Each row is a point. To make a cloud, some directions were put in groups of two or more. Within a group, all points are equally far from the middle, so they leave a hole (a ring in 2 directions, a hollow ball in 3). The other directions are filled evenly. Then the cloud was stretched, turned, moved and blurred a little. Count the holes, and give their numbers of directions, smallest first.
In the rows, 128 means zero.

Cloud, 20 rows:
[[106 108 108]
 [113 164 154]
 [154 172 131]
 [146  87 124]
 [159 110 169]
 [138 176 135]
 [178 114 147]
 [103 159 121]
 [166 115 105]
 [127 138  92]
 [144 157 100]
 [ 99 138 109]
 [111 151 104]
 [ 98 107 121]
 [134 126 180]
 [109  97 117]
 [171 102 127]
 [164 158 158]
 [121 147  97]
 [158 146 172]]
Holes: 1 (3)

Cloud (28 x 4):
[[133 157 122 135]
 [128 113 101 161]
 [104 108 122 127]
 [122  94 139 158]
 [ 90 104 151 130]
 [ 84 100 145 151]
 [ 98  94 163 143]
 [170 111 137  95]
 [ 76 116  95 110]
 [ 99  98  98 159]
 [156 136 107 143]
 [131 161  95 121]
 [176 147 138 161]
 [116 101 113 161]
 [117 165  85  99]
 [115 171  90 138]
 [138 167 114 139]
 [123 116  75 143]
 [137 134 136 134]
 [ 94 151 155 144]
 [152  92 135 180]
 [147 123  83 175]
 [130  84  82 104]
 [112 143 124 140]
 [165 168 113 159]
 [165 133 164 121]
 [174 136 152 122]
 [103 152 133  95]]
Holes: 0

Cloud, 86 rows:
[[142 185 163 143 116 137 176 131]
 [162 131 175 162 123 148 162 139]
 [182 160 152 147 138 158 126  96]
 [115 149 171 173 112 164 132 142]
 [142 124 141 203 108 124 116  83]
 [143 172  92 159 125 142 104 113]
 [118 144 151 193 134 130 156 105]
 [104 162 120 149  93 136 154 174]
 [150 178 147 140 139 120  98 104]
 [160 126 147 146 127 149  87 100]
 [118 123 107 148 116 171 116  88]
 [175 130 132  91 101 138 145 145]
 [172 140 148 144 141 149  89 129]
 [162 126  99 116  83 147 131 132]
 [108 152 161 159  79  97 116 136]
 [134 109 127 158  69 105 149 102]
 [140 117 129 195 107 116 105 113]
 [162 131 168 189 119 119 108 116]
 [146 109 139 112 138 150 158 127]
 [130 161 169 119 105 100 169 102]
 [153 118 118 177 139 150 153 127]
 [161 178 154 141 110 131  83 134]
 [139 170 137 150 102  95 183 128]
 [133 168 120 102 131 152 158 148]
 [115 133 120 150 153 153 118  92]
 [139 110 147 166  84  92 123 151]
 [171 168 142 146  83 121 187 120]
 [129 167 115 138  84 110 146 182]
 [134 180 158 130  70 111 140 140]
 [125 125 170 135 155 116 111 133]
 [130 122 133 191 142 150 130 167]
 [124 173 139 168 134 124 169 169]
 [142 122 134 121 103 179 111 127]
 [104 142 101 130  96 154 131 105]
 [169 138 143 177 114 148 172 132]
 [108 147 111 120 126 147 162 155]
 [163 129 179 167 138 131 133 130]
 [172 132 156 154 101  99 158 168]
 [161 183 147 128  81 153 122 109]
 [108 121 134 147 122 103 158 182]
 [141 167 162 123 121  87 135  99]
 [110 163 123 117 109 156 104 131]
 [113 120 112 164 133 102 113  96]
 [174 148 161 157 128 152  96 118]
 [114 125 113 175 149 143 122 108]
 [146 188 152 148  89 148 152 167]
 [152 119 130 130 149 176 131 160]
 [123 114 156 116 137 101 111 134]
 [146 179 128 186 102 127 101 159]
 [143 127 158 127  78 166 134  91]
 [124 108 126 143 149 111 104 123]
 [176 149 107 135 149 120 138  94]
 [164 125 143 123  84 140  99  86]
 [161 109 123 166 119 104 164 108]
 [130 121 120 179 127 166 149 137]
 [146 125 156 173 111 143 181 114]
 [165 155 109 108 132 137 162 149]
 [138 175  87 163 103 144 119  94]
 [145 127 133 176 113 164 154 168]
 [174 167 145 168 118  97 169 108]
 [137 172 118 140 160 137  96 147]
 [112 159 114 156  73 104 138 108]
 [166 180 159 139 110 127 182 110]
 [111 158 122  97 104 146 126 159]
 [126 116 122 146 160 142 137 105]
 [122 180 143 168  97 151 175  99]
 [114 137 117 150 140 153 109  72]
 [121 185 151 171  90 137 120  99]
 [123 110 130 111 136 124 155 135]
 [168 153 124 110 129  96 123 111]
 [178 123 143 111 126 106 119 129]
 [163 149 109 108  91 134 101 140]
 [128 114 140 168  76 109 114 152]
 [132 179 155 187 130 104 122 117]
 [119 131 163 134 163 122 107 143]
 [142 108 121 154 147 133  97 114]
 [116 117 140 163  76 115 116 170]
 [128 122 174 141 145 112 100 128]
 [155 106 139 113  99 113 111  89]
 [128 166 169 146 113  80 150 165]
 [111 148 162 194 128 107 108 134]
 [139 104 124 107 118 142 164 120]
 [126 117 143  95  96 130 152  97]
 [164 168 103 169 111 160 165 117]
 [165 176 140 177 104 159 147 146]
 [126 134 165 114  96 156 162 106]]
Holes: 3 (2, 2, 3)

Cloud:
[[141 110 116 121  97 119  79  91  89]
 [112 137 187 165 120 122  87 126 173]
 [179 138 136  91 145 120  84 145 141]
 [104 113 119 132 125 113  61  67 108]
 [117 131  97 157 158 107  99  78 147]
 [110 144 101 133 138  95 123 152 131]
 [106 163 137 137 160 136  77 137 112]
 [126 160 138 159 134 135 108 152 126]
 [159  65 134 126 116 119 148 137 123]
 [ 99 163 148 147 133 133 145 100 145]
 [115 148  99  97 110 128 121 105 133]
 [109 137 170 127 106  88 118 137 102]
 [ 87 152 194 124 127  95  83 147 144]
 [137 102 157  79 114  97 122 124 139]
 [160 155  99  83 146 155 115  77 135]
 [177 122 138 140 167 128 139 149 151]
 [122 154 144 129 142  63 126 111 114]
 [180 145 110 119 110 120  76 102 124]
 [102 104  93  97 104 120 104  86 134]
 [136 116 112 135 145 144 105 164 145]
 [123  83 166 170  96 110  75 151 132]
 [117  98 134 126 116 108  79  81 108]
 [109  62 135  96 114  91 129 144 100]
 [145 149 138 158 132  90 100 124 124]
 [130  55 124 105 122 112  92 154  97]
 [163 114  93 138 100  91 120  84  74]
 [157 150 154 162 141 125 105 138 138]
 [125 116 150 136 148 129 137  78  97]
 [114 124 149 135  96 116 156 163 139]
 [172 113 118 167 123 144 134 125 137]
 [113 128  96 157 122 116 145 115  71]
 [110 128 185 161 151 144 108 125 124]
 [155 145 104 121 126 103  83  76  74]
 [111 110 116 129  94 155 102  83  79]
 [143 157 133 133 137  79 104 116  89]
 [128 112 121 176  90 113 104  91 151]
 [134 168 121 100 147 121 141 122 101]
 [ 97  85 125 137  92 129  87 102  82]
 [131  68 170 115  89 128 126 135 120]
 [159 168 112 127 171 134 114 140 141]
 [105 112  88 113 106 114 147  97  84]
 [108  97 176 101 135 138 121 140  97]
 [110 101 137 104 128 156 120 182  81]
 [ 84 128 118 154 177 126 132 120 125]
 [130 165 168 161 106 125  69 140 120]
 [125 145 116  80 119 123 106 142 106]
 [150 176 143 122 151 136 144 117  88]
 [153 103 120 162 122 102 110 138 133]
 [118 139  85 108 148 154 166  95 102]
 [119 119 134  89  96 145  93 143  96]
 [159 120  91 143 173 120  95 114 102]
 [ 89  99 210 135 100 122 109 135 111]
 [ 74 107 152 129 115 140 149 125 124]
 [ 82 120 166 126 123 156 120 126 106]
 [109 112 102 112 158 146 159 150 118]
 [ 87 146  95 166 145 108 150  85 143]
 [126 157 166  88 124 101 113 141 103]
 [174 129 128 130 125 149  89  91 115]
 [148 155 130  88  98  99 136 101  94]
 [158 126 149 118 119 117 122  70  98]
 [ 97 139  92 112 155 143 161  96 120]
 [131 127 169 178 131 135 136 173 116]
 [141 155 132 151 165 139  90  92 117]
 [153 128 159 122 120 111 132  78  94]
 [188 148 128  96 108 147  93  87 102]
 [148 127 153 141 156 138  96  72 143]
 [144 118 102 147 130 138 123  85 156]
 [147 125 136 138 145  81 111 135  80]
 [137 125 183 114 139  63 138 108 106]
 [115  91 150 121 132 121 179 146 163]
 [ 80 106 149 148 139 131 110 157  97]
 [ 91 103 110  92 101 104  97 121  87]
 [110  69 135 134 121 135  86 100 120]
 [ 83 140 107 167 120 124  93 141 120]
 [174 104 170 101 141 148 140 102 135]
 [136 137  94 141 174 150  77  81 137]
 [145 128 145 118 159  63 116 126 177]
 [173 103 153 107 147 123 144  77 124]
 [141  96 114 125 115 126 163  77  89]
 [132 132 127 131 183 134 126 141 162]
 [172 129 115 123 162 123 117  69  94]
 [141 163 141 122 150 137 159  48  98]
 [169 108 100 110 129 105 115  85 104]
 [166 119 133 167 115 133 111 115  93]
 [135 119 169  97  92 143 119 131 142]
 [118 103 142 122 150 100 167 150  88]
 [107 149  99 131 155 134 117 134 144]]
Holes: 1 (3)

Cloud, 91 rows:
[[154 119 118 137 153 148 150 110  87]
 [131 160  82 107 175 121 182 166 159]
 [ 99 100 119 125  92 109 153 126 159]
 [105 115 160 151  87 108 115 112 148]
 [122 134 152 113  79 155 127 134 174]
 [ 98 114 133 128 160 128 188 108 162]
 [151 140 110  99 144 104 152 151 146]
 [125 134 138 128 175 127 136 188 153]
 [ 86 161 134 119 165 157 141 160 128]
 [ 89  97 125 124 163 134 102 109 118]
 [ 99 123 128 110 129 194 132 146  85]
 [125 151 159 155 146 148 119 150 171]
 [133 111 118  82 153 106 116 156 163]
 [126 159 180 129 121 122 139  73 161]
 [119  90 117 160 128 132 151 113 119]
 [137 141 151 132 173 173  93 126 136]
 [136 157 127 132 192  98 115 165 143]
 [101 124 173 105 140 133 154 106 161]
 [147  69 114 141 146 132 128 107 123]
 [132 163 128 116 155 174 110  96 117]
 [163 115 126 101  96  82 162 126 132]
 [127 104 127 164 135 117 158  84 116]
 [105 117 111 140 105 143 111 101 127]
 [ 97 149  67 121 141 136 122  74 129]
 [116 172 177 153 125 141 136 100 112]
 [125 124 153 133 164 169 102 107 109]
 [175 153 118 122  95 114 152 110 141]
 [166 116 118 147 104 105 121 126 116]
 [133 121 174 102 127 122 138 143 133]
 [115 143 153 103 109 125 184  98  91]
 [112 135 109  93 117 129 118 165 137]
 [101  80 122 127 115 118 156  94 146]
 [109 170 159 107 143  91 126  95 166]
 [104  94 155  83 125 174 148 141 127]
 [ 98 104 161 129 143 142 174 158 112]
 [ 93 129 114 123 149 174 149 136 108]
 [106 132 161 151 160 115 185 118 191]
 [132 121 154 113  98 172 150  57 154]
 [ 68 119 100 111 148 172 139 109 144]
 [ 99 134 165  82 166 142 113  95 140]
 [ 60 162 121 144 145  80 125 110 163]
 [152  93 119 105 123 102 137 181 125]
 [164 100 159 138  94  91 115 103 138]
 [ 87 126 126 137 154 170 111 109 109]
 [162 164 138 109 131 137 113 114 116]
 [109  99  89  92 157  84 133 121 120]
 [103 155 116 114  99 111 163 161 139]
 [158 121 150  90 107 173 107 143 128]
 [ 81 136 147 120 151 166 139 116 147]
 [ 92  96 145  93 101 192 132  95 124]
 [ 76  99 132 110 130 105 112 147  98]
 [ 90 143 174 122 157  86 138 135 186]
 [136 138 153 116 120 143 155  55 138]
 [ 94 116  61  97 152 167  87 133 140]
 [138 166 143  87 138 133  98 100 134]
 [137 132 106 143 119 125  98 120 131]
 [107  69 127  80 143 157 128 113 109]
 [105 153  65 126 124 150 103  89 150]
 [103 185 157 118 144  92 112 116 129]
 [ 57 111 133 115 146 113 144  72 146]
 [150  99 138 158 130 112  84 127  78]
 [161 134  91 111 136 122  78 142  76]
 [122 102 122 124 121  96 124 132 126]
 [106 160 140 125 120 106  92 114 131]
 [ 86 133 101 155 133 152 108 136  92]
 [ 99 141 133  83  79 147 124 138 157]
 [ 97 122 148 165 139 149 117  84 116]
 [117 106 118 114 128 196 138 136 103]
 [ 90 121 137  97 107  98 105 129  93]
 [146 155 134  92 134  95 168 115 120]
 [ 91  82 115 101  99 121 146 112 142]
 [ 86 116  98  94 100 130 126 118  95]
 [124 138 138 131 154 191 114 142 168]
 [ 67 104 154 125 125 111 100 144 158]
 [106 118  98 118 163 151  99 102  96]
 [110 116 118 129  90 117 128 113 123]
 [121 128 123 124 191 142 143 117 134]
 [123 142 122 111  90 126 123 143 124]
 [114 139  84 115 151 109 103 103  79]
 [109 136 114 114 135  74 119  69 148]
 [137 165 152 147 150 127 108 142 141]
 [111 122  62  99 162 116 113 125 143]
 [122  58 103 121 108 134 148 152 143]
 [107 104 147 143 178 141 148 160  98]
 [132 124 126 100 193 138 135 132 113]
 [138 115 146 115  86 158 196 126 162]
 [139 118 101 109 153 118  68  96 128]
 [137  72 107 107 170 126  83  94 144]
 [ 86 165 174 149 106 141 169 143 130]
 [135 146 126  90 130  95 172 145 126]
 [110 154 121 122 192  97 134 186 152]]
Holes: 1 (2)
